Each row is a point. Examples show where two turns around zero, p and q, send a point. Write where each new point lands after one turn and then the other. Backwards means that the second turn is done in reverse. Each puzzle has new turns, and all numbers are rounded.
(in the rows, 128 means zero)

Turn p:
[139 135] -> [141 132]
[ 97 151] -> [105 159]
[110 153] -> [118 157]
[136 107] -> [130 106]
[158  94] -> [147  87]
Turn q:
[143 116] -> [123 147]
[105  93] -> [168 142]
[141 146] -> [107 122]
[114 112] -> [149 132]
[137 173] -> [93 98]
Where do these land?
q, then p backwards: [102 117] -> [156 129]
p, then q: [110 176] -> [100  85]
q, then p: [159 110] -> [124 164]
p, then q: [129 113] -> [139 138]
q, then p backwards: [141 125] -> [117 136]

Turn p:
[112 141 122 112] -> [147 125 133 110]
[100 128 169 168] -> [ 95 171 104 104]
[137 132 149 119] -> [136 130 105 133]
[130 112 112  94] -> [160 124 146 145]
[162 128  87 147] -> [102  89 151 148]
Turn q:
[110 111 149 127] -> [153 112 125 116]
[ 87 109  72 138] -> [82 94 95 97]
[148 162 150  85] -> [140 173 169 119]
[138 125 125 136] -> [126 130 121 139]
[120 115 137 148] -> [139 107 119 136]
[118 138 121 147] -> [115 110 133 136]
[175 135 142 113] -> [142 172 133 151]
Where do these land?
p, then q: [ 87 176 101 140] -> [160 164 129  78]
q, then p: [ 93 114 162 127] -> [142 127 120 176]
p, then q backwards: [129 100 142 105] -> [160 123 149 129]
p, then q: [138 132 123 137] -> [131 117 121 121]
q, then p: [178 131 125 123] -> [100 104 119  95]
q, then p: [144 116 115 136] -> [117 119 145 116]

Turn p:
[113 168  90 117 154 146 108 135] -> [114 155 102 128 136 106 164 166]
[151 158 160 129 100 142 133 120] -> [147 144 112 120 113 162 141  96]
[146 121 105 101  91 164 144 119] -> [142 133  93  93 143 105 120  94]
[104  89 137 117 154  96 137 101] -> [143 103 175 156 147 106 119 131]
[138 117  96 116 144 155 138 136] -> [137 134 103 116 138  99 110 147]
[109 121 151 155 120  88 123  84] -> [122 105 165 162 154 159 140 107]
[161 139 167 134 116 146 120 161] -> [137 151 123 103  87 163 114 123]
[165 101 137 154 126 109 131 139] -> [118 128 134 139 119 149  78 120]
[114 105 103 149 152 147 139 144] -> [125 103 115 121 138 117 108 169]
[ 94 132 106 133 150 122  89 140] -> [ 95 133 146 124 139 117 150 168]
[113 157 156 104 101  94 145 129] -> [129 120 140 145  94 126 163  87]
Turn q:
[132 115 135 111  99 112  93 102] -> [144 134 121 145 168 152 117 153]
[117 132  85 140 143 188 165 151] -> [113 127 154 139  52 134 151 107]
[110 151 123 102 144 160 159 137] -> [ 91 143 141 151  97 111 125 111]
[142 103 136 124 147  78  90 106] -> [158 143 104 110 186 140 131 115]
[153 136 124 117 125 132 138 146] -> [115 135 107 125 112 122 140 141]
[138 163 107 150 142 146 154 116] -> [107 124 126 107  86 142 107 111]
[103 148 129 171 139 148  85 165] -> [178  88 120 146  99 104 112 107]
[115 126 129 128 108 116 128 151] -> [125 102 127 139 136 118 141 138]
[126 109 139 116 116  91 146 100] -> [108 133 141 109 173 139 132 137]
[144  97 172 121 117 109 122 105] -> [142 152 138 109 172 119 124 160]
Where do these land?
p, then q: [140  86 113 105  83 123 145  96] -> [144 168 127 114 174 156 108 102]
q, then p: [129 116 175 101 132 106 145 104] -> [129 145 149 158 102 120 159 161]
p, then q backwards: [115 167 144 138 147 146 121 127] -> [157  98 107 120 110 137 121 138]
p, then q: [123 130 119 130 133  89 125  69] -> [146 133 150  78 121 115 103  96]
q, then p: [160 148 108 165 105 133 101 145] -> [106 136 107  89 136 106  89 113]
q, then p: [145 152 123 123 180 150 101 150] -> [ 96 145 100 150 163 133 136  90]
p, then q: [122 151 130 100 151 137 153 163] -> [107  94 107 120 133 142 150 160]
q, then p: [101 123 123 130 137 109 116 137] -> [143 124 138 147 148 132 110 133]
p, then q: [131 106 136 179 115 140 146 140] -> [166 147 142 161 116 140 152 132]
q, then p: [115 103 109 109  96 146 128 150] -> [135  89 109 126 107 153 109 134]
